Rows are points. Each copy is the shape, with its points in the same order, stretched, turned, moved and blurred by noise. Say if it was mirrored as well.

Shape (6 x 3):
[[ -3  -5 -34]
 [-15  33 -19]
 [-42 -33  40]
 [-21 -41   4]
 [ 41   4  30]
 [-21  39  11]]
Copy 1 (6 x 3):
[[ 25  50 -11]
 [-16  48 -23]
 [ -9  20  70]
 [ 16  33  40]
 [  4 -32 -18]
 [-40  35  -1]]
Copy 1 is: mirrored
Copy 2, 6 rows:
[[-30 -17 -22]
 [ -5  14 -35]
 [-44  17  51]
 [-50 -14  22]
 [ 14 -29  29]
 [ 10  30 -18]]
Copy 2 is: only turned

Shape (10 x 6):
[[ 38  33  46 -22   5   5]
 [ 58  -7   9 -46 -24  31]
 [  3 -42  -1 -18  10 -51]
 [ 21 -42  34 -14 -36 -38]
 [ 14  41 -35  -3 -26 -43]
 [ 46  51  -7  35  30  37]
 [-29  20  22  44  37   2]
 [-12 -14 -10   3 -10 -38]
 [-29 -27 -19  -1  11 -31]
 [-30 -12 -30   7   8  19]]
Copy 1:
[[ 65   7  -2   7  -3 -15]
 [ 48 -41 -18 -25  13  -4]
 [ -5  29  27 -43  11   0]
 [ 20  -4  50 -47   1  -8]
 [ 20  25 -20 -44 -51 -22]
 [ 49  12 -39  23 -41  28]
 [  5  44  19  42 -36   7]
 [ -8  25  25 -31 -22  -8]
 [-27  27  18 -21  -9  -9]
 [-30   6  -7   9 -23  -2]]
Copy 1 is: mirrored
Copy 2:
[[ 13  21  59  -9  16  -7]
 [-20  22  57  24 -20  28]
 [-43  17  -6 -31 -28 -14]
 [ -1   6  23 -32 -62 -20]
 [ 14  80  -7   0 -28  -6]
 [ 13  19  14  67  52 -35]
 [ 31 -15 -31   0  65 -40]
 [ -8  22 -27 -20 -30 -24]
 [-32  13 -30 -21  -5  -3]
 [ -9  -6 -37  17  31  19]]
Copy 2 is: mirrored
Copy 3 (10 x 6):
[[ 22  58  39   3  18 -21]
 [ 75  12  25   6  18  21]
 [-19 -50  32  13  23 -48]
 [ 28 -23  35 -16 -21 -53]
 [  0   5 -54 -14  54 -50]
 [ -1  54 -24  61  29  10]
 [-71  14   4  19 -11 -18]
 [-26 -33 -12  -7  12 -41]
 [-45 -56  -3  -1  14 -22]
 [-34 -40 -22   0   1  28]]
Copy 3 is: only turned

Shape (11 x 8):
[[ 37 -28  13 -24   4 -21  -7  41]
 [ 24   5 -10 -40 -21 -19 -41  32]
 [ 10  36  17  35  18  23  -2  28]
 [-18  22   2  28 -23 -16   9  24]
 [ 27  27 -48 -26  20 -24  28 -12]
 [ 19 -46   2 -12   4  44  29 -20]
 [ 25  12 -54 -19 -20  48 -10  21]
 [ -4  -5  10  25  29  -9  20 -34]
 [-43 -42 -57  -6  40 -26  32 -27]
 [ 38  -2 -16  15 -22 -26 -29  16]
 [ 14   1 -17   6  26  48  44  27]]
Copy 1, 11 rows:
[[-12  16   3   3 -32  17  -6  53]
 [ 17  28   7 -43   4  27  -9  39]
 [-31 -31 -43  -4   1 -40 -25  22]
 [ -5  14  -5 -19  -8 -18  -3 -24]
 [ -6   9 -19  32  26  43  27  32]
 [ -7 -57  20  11  -9  24  -4  16]
 [ 40 -55 -38 -35  26  64   2  21]
 [-30  -6  22  36  -5 -46  17   6]
 [-17 -20  41  18 -12   7  95 -23]
 [ 38  30 -11  10 -16   9   7  40]
 [-32 -76 -47   9  -3  22  -5  16]]
Copy 1 is: only turned
Copy 2, 11 rows:
[[ 23 -39  -3  45  53  14  11  16]
 [ 39 -52  37  32  13   1   4  46]
 [-34  12   1  38   5   9 -46  -1]
 [-13  -1 -11   6 -29 -23  -8 -20]
 [ 23  58  20   3 -34  22  38  30]
 [ 22  28  12 -20  62  31 -11 -25]
 [ 40  -8  66  19 -13  30 -12  -5]
 [-23  52 -35 -29   7  18  -3   2]
 [-22  33 -24 -77 -24  56  83 -17]
 [ 43 -26 -15  22 -13  12 -12   7]
 [-18  34  30  26  23  34  -7 -38]]
Copy 2 is: only turned
